Each row is a point. A path goes straight from each point to the next, and from the last back to the first. The post is the endless flat space through its rows: a point in 2 columns, a line in 3, a plane in 4, and so on, so that a path can go around it. Count how often the path circles the post. Going back the other way cancels.

Post (1 x 2):
[[-0.49 -0.35]]
Path, 26 rows:
[[-1.75  0.92]
 [-1.46  2.09]
 [-3.16 -0.66]
 [ 0.05 -2.79]
 [ 1.64 -1.07]
 [ 0.33  0.80]
 [-1.19  0.14]
 [-1.63 -1.30]
 [-0.27 -1.55]
 [ 2.12  1.04]
 [ 0.31 -0.44]
 [ 1.32  0.35]
 [ 1.56 -0.24]
 [ 0.20 -2.69]
 [ 0.65 -0.72]
 [ 1.70  1.28]
 [-1.82  1.64]
 [-2.06 -0.73]
 [ 0.85 -2.56]
 [-0.02 -1.61]
 [ 1.90  1.32]
 [-0.02  1.66]
 [-2.29  0.05]
 [-0.95 -1.52]
 [ 0.60 -0.54]
 [-0.08  0.33]]
Times around: 4

Post (5 x 6):
[[-0.74  0.43  1.72 -1.02 -1.17 -0.25]
 [ 0.95 -0.85 -0.36 -0.93  1.86 -0.14]
 [-0.44  1.94  0.97 -0.43  0.01  0.76]
 [-0.28  0.34  1.54  1.17 -0.92 -1.59]
 [-0.46 -1.32 -1.10 -1.30  1.17  1.59]]
Path:
[[-0.61 -1.13 -0.47  2.00 -1.29  0.32]
 [ 0.60  1.45 -0.20 -0.45 -0.59 -1.06]
 [-0.55 -0.13  0.49 -1.90  0.45 -0.61]
 [-1.25  2.47  1.12  0.54  0.70  0.69]
 [-1.33 -1.34  0.13  1.20  0.10  1.65]
 [-0.23  0.41  1.13 -1.77 -1.31  1.77]
 [ 0.27  3.10 -0.41 -3.39  0.88  3.23]
 [-0.51  2.47 -1.69  1.75 -0.70  1.13]
 [-0.39  1.66  1.79 -2.41 -2.24  2.69]
 [ 1.55  2.31  0.48 -1.12  2.76  1.36]
 [-1.71  0.88  2.78 -1.17  0.46  0.32]
 [ 0.13  2.20  0.40  0.75  1.98 -1.18]
 [-1.61  1.77  1.52  2.64  0.75  0.46]
 [ 0.47  2.15  1.58  0.77 -0.35  1.80]
 [ 0.86  0.67 -0.92  0.72 -0.39  1.15]
 [-0.17 -0.29 -0.03 -4.28 -1.32  2.53]
 [-0.77  0.02  1.11  0.60 -0.89  0.30]
 [-0.71 -1.98  1.10 -2.03  0.33  0.50]
 [-1.36  0.92  0.81 -0.98  1.55  0.28]
 [-0.18  2.16 -1.09 -0.30  2.05  0.27]
 [-1.25  0.50 -0.98  0.20 -0.49  1.59]
 [-1.23 -3.61 -0.14 -1.50  0.54 -2.17]
 [ 0.44  2.11  0.46 -1.22  2.53  1.03]
 [-1.98  0.08  1.68 -1.68 -1.13  2.16]
 [ 0.13  0.24  1.06 -0.07 -0.66  1.25]
 [ 1.76  4.35  0.34 -0.83  2.07  0.82]
 [ 0.19 -0.03 -0.39  0.39  0.88 -1.76]
 [-1.20  0.98  1.41 -0.67  0.92 -0.16]
 [-0.91  0.03  1.55  2.15  0.51  0.43]
 [ 0.49  2.73  0.80 -0.30  0.84  2.27]]
Times around: 2

Post, 8 rows:
[[-2.74  0.06 -1.38  1.05  0.76  0.63 -0.01 -0.21 -2.20]
 [ 1.16 -1.20  1.70 -2.74 -0.42 -1.14  1.33  2.68 -1.30]
 [ 1.12 -0.80  1.06  0.57  0.26 -0.60  0.07  0.10  0.07]
 [-0.56  1.55 -1.55 -0.31  0.45 -0.33  0.16  0.28 -0.86]
 [-0.65 -0.13 -1.46  1.57  0.98  1.93  1.95  0.21 -1.36]
 [ 0.96  1.42  0.52 -0.08 -1.37 -0.01  1.48 -0.52  1.20]
 [ 1.43 -1.19 -0.53 -1.27 -0.89  0.97 -0.69  0.59  0.70]
 [-1.03  1.85 -0.29 -1.95  0.79  0.05 -0.30  0.97 -0.17]]
Path:
[[ 1.20 -0.43  1.11 -0.69 -0.71 -0.54  2.82  1.37  0.29]
 [ 3.15 -1.23 -0.50 -1.93 -4.13  1.38  4.20  0.55  0.69]
 [ 2.39  2.43 -0.96 -0.85 -0.44  1.25  2.19  0.05  1.05]
 [-1.62  3.26 -2.43 -0.19  0.59  0.91  0.36 -0.06 -1.55]
 [-1.05  1.80 -0.62  1.50  0.41  1.81  2.69 -2.02 -0.88]
 [-0.06  1.99 -1.46 -1.06 -1.92 -1.41  1.36 -0.41  0.28]
 [-0.40 -0.30 -0.54 -2.16 -0.80  0.08  0.10  1.85  0.19]
 [-2.88 -0.33 -0.22  1.97  4.16  1.42 -2.68  0.24 -1.31]
 [-2.83  2.14 -2.12 -1.47 -1.58  1.79 -0.35 -0.08 -3.09]
 [ 1.40  2.82 -0.91 -2.62  2.38  1.01  0.24  1.27  0.10]
 [ 0.98 -0.32  0.42 -2.23 -0.74  0.77  2.32  0.89  0.79]
 [-0.56 -2.56  1.25 -0.70  1.59  1.95  0.63  1.83  0.87]
 [-0.66  0.18 -0.39  1.28 -0.61  1.44 -0.36  0.68  0.18]
 [-0.44  0.77  2.26 -1.25 -0.74 -1.08 -1.69 -0.09 -0.44]
 [-0.49 -0.04  0.15 -3.10 -0.61  0.08  0.64  1.21 -2.13]
 [ 0.75 -1.33  2.55 -3.18 -0.86  0.04  2.33  2.15 -0.26]
 [ 0.22  0.03  1.66 -0.63 -0.77 -1.46 -0.59 -0.12  1.92]
 [ 1.46 -1.45  0.18 -0.46  0.35  0.07 -0.78  1.83  0.29]
 [-1.26  3.26 -0.34  1.79  1.10  0.83 -0.31 -0.61 -1.17]
 [ 0.88  0.35  0.80  1.88  0.04 -1.00 -0.03 -1.95 -1.51]
 [-0.94 -1.08 -0.65 -2.50  1.15  1.63 -0.77  1.02 -0.93]
 [-1.17 -0.74 -1.52  0.23 -1.59 -0.90 -0.19 -0.44 -0.57]
 [-0.07  0.86 -0.54 -1.68 -1.80 -0.93 -0.11  1.88  0.19]
 [ 0.23  0.53 -0.51 -1.86 -1.57  0.82 -1.11  0.70  0.77]
 [-0.68 -1.55  0.66 -0.79 -0.95 -1.57 -1.48  0.12 -2.77]
 [ 2.08  2.59 -0.84 -0.21 -1.03 -1.38  0.76 -1.95  2.11]
 [ 0.06  0.67 -2.28  0.54  1.58  0.75  1.78  0.03  0.33]
 [-0.76 -2.48  0.31  0.36 -2.06 -0.84  0.79  0.81 -1.60]
 [-0.53  2.40  2.03  0.78 -0.53 -0.03  2.40  0.45  1.51]]
Times around: 4

Post, 11 rows:
[[ 1.21 -1.28  0.76 -0.55 -0.04 -1.12  0.00  2.55  2.08  0.72  1.03  2.28]
 [-0.42 -0.60 -0.13  2.78 -0.36  0.37  0.01  1.03  0.97 -1.36  0.24 -1.91]
 [ 0.02  0.09  1.41 -0.23 -0.26 -1.21 -0.77 -0.24  1.11  0.83  1.79 -0.57]
 [-0.59 -1.18  1.72 -0.16 -2.33  0.21  0.45  0.52  2.39  1.81  0.53 -0.27]
 [ 0.36 -1.41  0.94  0.18  2.99  0.86  1.07  0.21 -3.69  0.79 -2.53  1.76]
 [-0.25  0.94  0.65  0.41  0.42  1.43 -1.05  0.09 -1.18  0.62  1.83 -0.38]
 [-1.34  0.41 -1.10  0.09  0.24 -0.21  0.17  1.19  0.91  0.17  1.50 -1.39]
 [ 0.52 -0.08 -1.17 -1.76  0.74  0.97  1.36 -3.29 -0.66 -0.34  2.17  1.47]
 [ 0.51  1.77  1.18  1.97 -0.23 -0.06 -4.01  1.42  0.43 -2.92 -0.92 -1.96]
 [ 0.80  0.98  1.02  0.62 -0.35 -0.58 -0.11  1.89  0.90 -0.28  0.27  1.55]
 [ 0.95 -0.02 -0.40 -0.01  0.33  0.01  0.70 -0.32  2.05  1.07  1.11 -0.15]]
Path, 23 rows:
[[-0.13 -1.56  0.28  0.31  0.43 -0.25 -3.41  0.13 -0.87 -2.24  0.64  1.20]
 [-0.04 -0.01 -1.42  1.23 -0.16  0.08  0.82 -0.19 -0.46 -0.37  0.45 -0.06]
 [ 4.01 -1.80 -1.26  2.93  3.90 -2.20  1.65 -0.09  0.65 -2.02 -1.42  0.14]
 [ 0.58  1.09 -0.13 -0.70  0.64  1.09 -0.11  0.96  1.57  0.28  1.50 -0.23]
 [ 2.46 -0.84  0.76  2.68  3.18 -0.36 -3.09 -0.40  0.39 -1.17  0.54 -0.61]
 [ 1.79 -1.13 -0.27  3.41  0.15 -1.72  1.54  0.06  1.50  0.53  3.31  1.34]
 [-1.27 -1.57  0.20  1.22 -0.49 -0.47 -0.12 -2.26  1.75 -0.62  0.97 -0.83]
 [ 0.68  3.51 -2.19 -0.02  1.46  0.83 -0.35  1.58  2.21 -0.91 -1.30 -1.48]
 [ 0.27 -0.23 -0.56 -2.04  0.46 -0.31  0.64  0.15  0.22 -0.43  1.64  0.30]
 [ 0.52 -0.30  2.33  1.11 -1.06  2.11  0.71  0.24  0.15 -1.02 -0.92 -0.19]
 [ 0.26 -2.14  0.50 -0.09  0.32  1.48  2.72 -2.42  1.68  1.67  0.32  0.98]
 [-1.05 -2.48  0.12  2.17 -0.33 -0.42 -2.65 -0.02  1.38  1.57  1.94 -3.03]
 [ 2.04  1.40  0.73  1.50  0.92 -0.10 -1.22 -0.07  0.12  2.67 -0.97 -2.49]
 [ 2.51 -0.01  0.43  0.95  0.59 -1.09  1.76 -1.12  2.71 -0.06  1.91  0.30]
 [ 0.13  1.86  3.29  2.15  0.48  1.14 -3.28  3.90  1.76  1.92 -0.30 -1.91]
 [ 0.18 -1.95  0.70  2.71 -1.34  0.31 -1.35 -0.43  0.92 -0.58  1.03 -0.13]
 [ 0.13  0.58 -1.20 -2.39  0.34 -1.36  1.01  2.25 -0.24  1.73  0.91  2.30]
 [ 1.78  0.79  0.51 -0.23  0.58  0.43  0.45 -0.78  1.14 -0.26 -0.43  0.01]
 [-2.23 -2.08  0.75 -1.20  0.30  0.44 -0.27  1.38  0.28 -1.18  1.84 -0.01]
 [ 0.15 -1.55  0.24  1.15 -0.42  0.50  1.26 -1.28  0.31  1.29  0.42  1.23]
 [ 1.76 -0.43  1.20 -1.24 -1.25 -0.34  0.64  0.45  0.20  2.68  0.13  2.77]
 [ 1.40 -1.22 -0.55 -0.93 -0.01 -1.08  1.57 -2.05  0.06  1.43  3.19  1.14]
 [-0.16 -1.51 -0.30  1.20 -1.27  2.99  2.29 -1.46 -0.65  0.61  0.20  1.59]]
Times around: 3

Post:
[[-1.85 -0.06 -0.23  1.16  0.40 -1.40 -0.12  1.44  1.61  0.35 -2.16 -0.25
  -2.16  0.23 -0.79  0.91  2.50  0.81]
 [ 0.01  0.02 -1.58 -0.99  0.14 -0.77 -1.88  0.44 -0.65 -1.61 -2.20  1.17
   0.88 -0.53  0.45  0.46 -1.17 -0.30]
 [ 0.34 -3.67 -0.18  0.37 -1.17  1.59  0.47 -1.42 -0.50 -0.21  1.10 -1.92
   1.11 -0.25  0.00  1.86 -0.78 -1.09]
 [-0.41 -0.54  0.01  0.48 -0.67 -1.42 -0.84  2.12 -0.98  0.66 -2.58  2.97
  -0.43  1.09  0.97  0.60  0.37  1.10]
 [-1.14  0.10  2.29 -1.52  1.09 -0.29 -1.31  1.60  1.38 -0.26 -0.81  1.27
  -1.35 -0.27 -0.76  1.79  2.07  0.79]
 [-2.49 -3.18  0.22  0.54 -1.43  1.23  0.41 -1.47 -2.81 -0.40  2.09 -1.16
  -0.38 -1.68  0.43  0.57 -1.28 -2.17]
 [-0.61 -1.63 -0.28 -0.39 -0.19  1.99  1.58 -2.46 -2.86  0.11  0.69 -0.69
  -0.96  0.20  0.10  0.08 -2.37  0.18]
 [-1.10  0.87  1.37  0.93  0.17  0.04 -0.37 -2.67  0.30  1.14  0.47 -0.47
   1.07  0.20  0.29  1.26 -1.40 -0.84]
 [-1.33  0.13  0.22 -0.44  0.37 -3.56  1.05  0.36  1.53 -1.02 -0.89  0.91
   0.32  0.85 -1.52  0.91  1.56  0.25]
 [-0.09 -0.99  0.22 -0.12 -1.81 -0.38 -0.60  0.10 -0.66 -0.83 -0.46 -0.94
   0.11 -1.29  0.74 -0.97 -0.84  1.37]
 [-2.30  0.06  0.58  0.04  1.95 -2.29  0.71  1.96  0.20 -0.41 -0.67 -0.74
   0.79  0.57 -0.18  2.71  1.97  1.26]
 [ 0.18 -0.65 -0.23 -0.25 -1.63  1.71  1.41  0.42 -1.27 -0.68  0.49 -1.09
   0.78 -0.15  1.56 -1.07 -3.41 -2.00]
 [-1.49  0.77 -0.48  0.23 -0.43  0.04  0.98 -0.62  0.35  0.41  2.21  0.28
  -0.06 -0.72 -0.11  2.29 -2.51  0.17]
 [ 1.39 -1.24 -0.09  0.15  1.73 -1.25 -1.02  0.62  0.17 -0.95 -0.30  1.01
  -0.36 -0.74  0.86 -0.70 -0.40  0.30]
 [ 0.25 -0.13 -0.96 -0.23 -0.56  0.82  0.20 -0.15 -2.36  0.71  2.22 -0.23
   0.79 -1.25 -0.23 -0.71 -0.68 -0.25]
 [ 0.29  0.18  1.12  0.99  0.42 -2.05  0.67  1.36  0.05 -1.36 -3.22  1.30
  -0.72 -1.43 -1.57  1.02  1.70  1.44]
 [ 0.24  1.38 -1.13 -1.75 -0.98 -0.18  0.96 -2.31 -0.71  1.48  1.35 -0.49
   0.39 -1.07  1.73  1.93 -0.61 -1.76]]
Path (30 x 18):
[[-0.24 -1.42 -0.22  0.86  1.84 -2.21 -0.67 -1.54 -1.39 -1.10  1.37  0.42
  -0.65  0.05  0.55  1.69 -0.44 -0.15]
 [-1.48  2.23  0.62 -0.37 -0.36 -0.41  1.38 -0.48 -1.58 -0.15 -0.64 -0.45
   0.08  0.18  0.96 -0.04 -3.77  0.10]
 [ 0.08 -0.05  1.33  0.37  1.12 -0.46 -0.48  2.18 -0.70  0.59 -1.17 -1.02
   3.32 -0.29  1.90 -0.39 -0.99 -1.67]
 [-2.78  2.53 -0.85  0.29 -0.68  0.58 -1.71  2.03  0.68  0.78  2.97  0.39
   2.04 -1.12  1.13 -1.22 -3.99  2.05]
 [-0.28 -2.58 -0.73 -1.55 -1.95  2.48 -0.70 -0.57 -1.12 -1.14 -1.72  1.23
   1.61  2.30  0.59  0.44 -1.07 -3.43]
 [ 1.67 -1.27 -1.53  1.29 -1.83 -0.92 -0.38 -0.88 -0.11 -0.02 -0.99  0.72
   0.11 -0.91 -1.46  2.22  1.30  1.10]
 [ 0.96  1.74  0.67 -1.38  1.40  1.24  0.65 -0.22  0.39  0.99  0.62  1.11
  -1.79  0.16 -1.14 -0.23 -0.77 -1.73]
 [-1.69 -1.92  0.37 -0.20  0.48  1.55  0.97  1.76 -1.73  0.06  2.33 -1.55
  -0.17  0.01  0.81  1.48 -0.61 -1.60]
 [-0.60 -0.06 -2.52 -0.43  1.07  1.28  0.70  3.85 -3.80 -0.91  1.53  0.90
   0.60  0.17 -1.68  1.82 -0.87 -0.55]
 [-0.40 -3.22  0.73 -1.25  0.93  2.30 -0.41  1.00 -0.61 -0.45  2.43 -0.97
  -0.22  0.58  1.03  0.52 -4.47 -0.04]
 [ 0.91 -4.26  0.97  0.81 -0.49  1.27  1.24 -0.66  0.35 -0.97  0.28 -0.51
  -0.16 -0.64  0.82  0.41 -2.41 -1.73]
 [ 1.02 -0.93  1.43 -0.44 -0.96  2.13  0.64  0.81  0.26  1.83 -1.51 -0.07
  -2.62 -2.53  1.16 -0.64  3.18  0.72]
 [ 0.79 -1.22  1.28 -0.90 -3.61  0.30  1.25 -0.86 -1.85  0.18 -2.89 -0.18
   2.11 -0.55  2.68  0.24  0.00  0.06]
 [ 1.59  0.73 -0.10  0.23 -0.40  1.37  1.12 -3.44 -0.82  1.91  0.96 -0.42
  -2.14 -0.61  1.47 -1.86 -0.89  0.73]
 [-1.96 -1.44  0.39  0.72  1.13 -0.56  1.54 -0.65 -2.47 -0.82  2.21  0.04
  -0.86 -0.65 -0.86  1.15 -1.10  0.94]
 [-0.83 -0.30 -0.87 -0.04 -1.01  2.45 -0.54 -0.90 -0.50  2.36  0.18 -0.34
  -0.28  2.35  1.42  1.60 -2.32 -2.45]
 [ 1.38 -1.04 -0.18 -1.94  2.55 -1.08  2.12  0.60  0.51 -0.14  1.05  1.39
   2.54  2.08 -1.96  2.72  0.41 -0.98]
 [-1.00 -0.34 -0.86 -0.64  0.98  0.77  0.19 -1.33  0.10 -0.37  1.40 -1.36
  -0.82 -1.44  1.94 -0.53 -2.91 -0.27]
 [ 0.88 -0.92 -0.08 -0.97 -2.08 -1.29  2.41 -3.73 -2.01 -0.64 -0.81 -0.40
  -0.34 -2.24  0.51 -0.85 -0.64 -1.58]
 [-2.51 -0.33  1.66  1.25 -0.01  1.01  0.21 -1.26  1.88 -1.01 -3.00 -0.60
  -0.42 -0.39  0.72  1.73 -1.28  0.01]
 [-2.30 -0.95 -0.01  1.30 -1.32 -2.23  0.51  1.86  0.72 -1.18 -0.74  2.27
   0.41  2.51  2.10  0.70 -1.60 -1.55]
 [ 0.76 -0.02 -0.43  0.33 -2.57  0.05 -0.80 -1.03  1.33  1.20 -0.09  0.93
  -0.11  2.31  1.60  1.21 -2.28 -1.10]
 [ 0.21 -0.87  2.48 -1.61 -1.01 -0.83 -2.23 -0.42  0.78  0.26  0.21 -1.61
  -0.93 -1.82  0.63 -0.35  0.88  0.09]
 [-1.00 -1.44  1.07 -1.06 -0.77  0.39 -1.28  1.81  1.30 -1.03 -0.27  0.41
  -3.73 -3.93 -0.91 -1.11  2.20 -1.28]
 [-1.43 -0.89 -0.24 -0.83  0.05 -2.62 -0.11  1.38 -1.05 -2.31  2.26  0.93
   0.53 -3.35 -1.76 -0.94  0.90  0.83]
 [-4.21 -2.02 -0.26  0.96  1.58  0.63 -0.98  1.63 -3.65  0.22  2.44  1.65
   0.04  0.68  1.53  1.30 -0.68  0.41]
 [-0.29 -2.39 -0.15  0.59 -0.94 -2.06  1.04 -0.27 -3.17 -3.73 -0.68  0.73
   0.81 -0.85 -1.87  1.09 -0.61  0.16]
 [-1.62  2.03 -1.69  0.60  2.54 -1.06  0.25  2.03  0.99 -1.72  1.29 -3.19
   2.19  0.81 -1.10  1.46 -3.53  1.41]
 [-1.28  0.82  0.67  1.26  0.46  1.38  1.48 -2.53 -1.56 -0.34 -1.74 -2.08
  -0.45  1.47  1.52  1.83 -2.35 -1.58]
 [-0.20 -0.68 -1.65  0.86  0.18 -1.13  1.09  0.41 -0.87 -1.33  0.98 -1.38
   1.02 -1.45  1.57 -0.07 -0.65 -2.00]]
Times around: 4
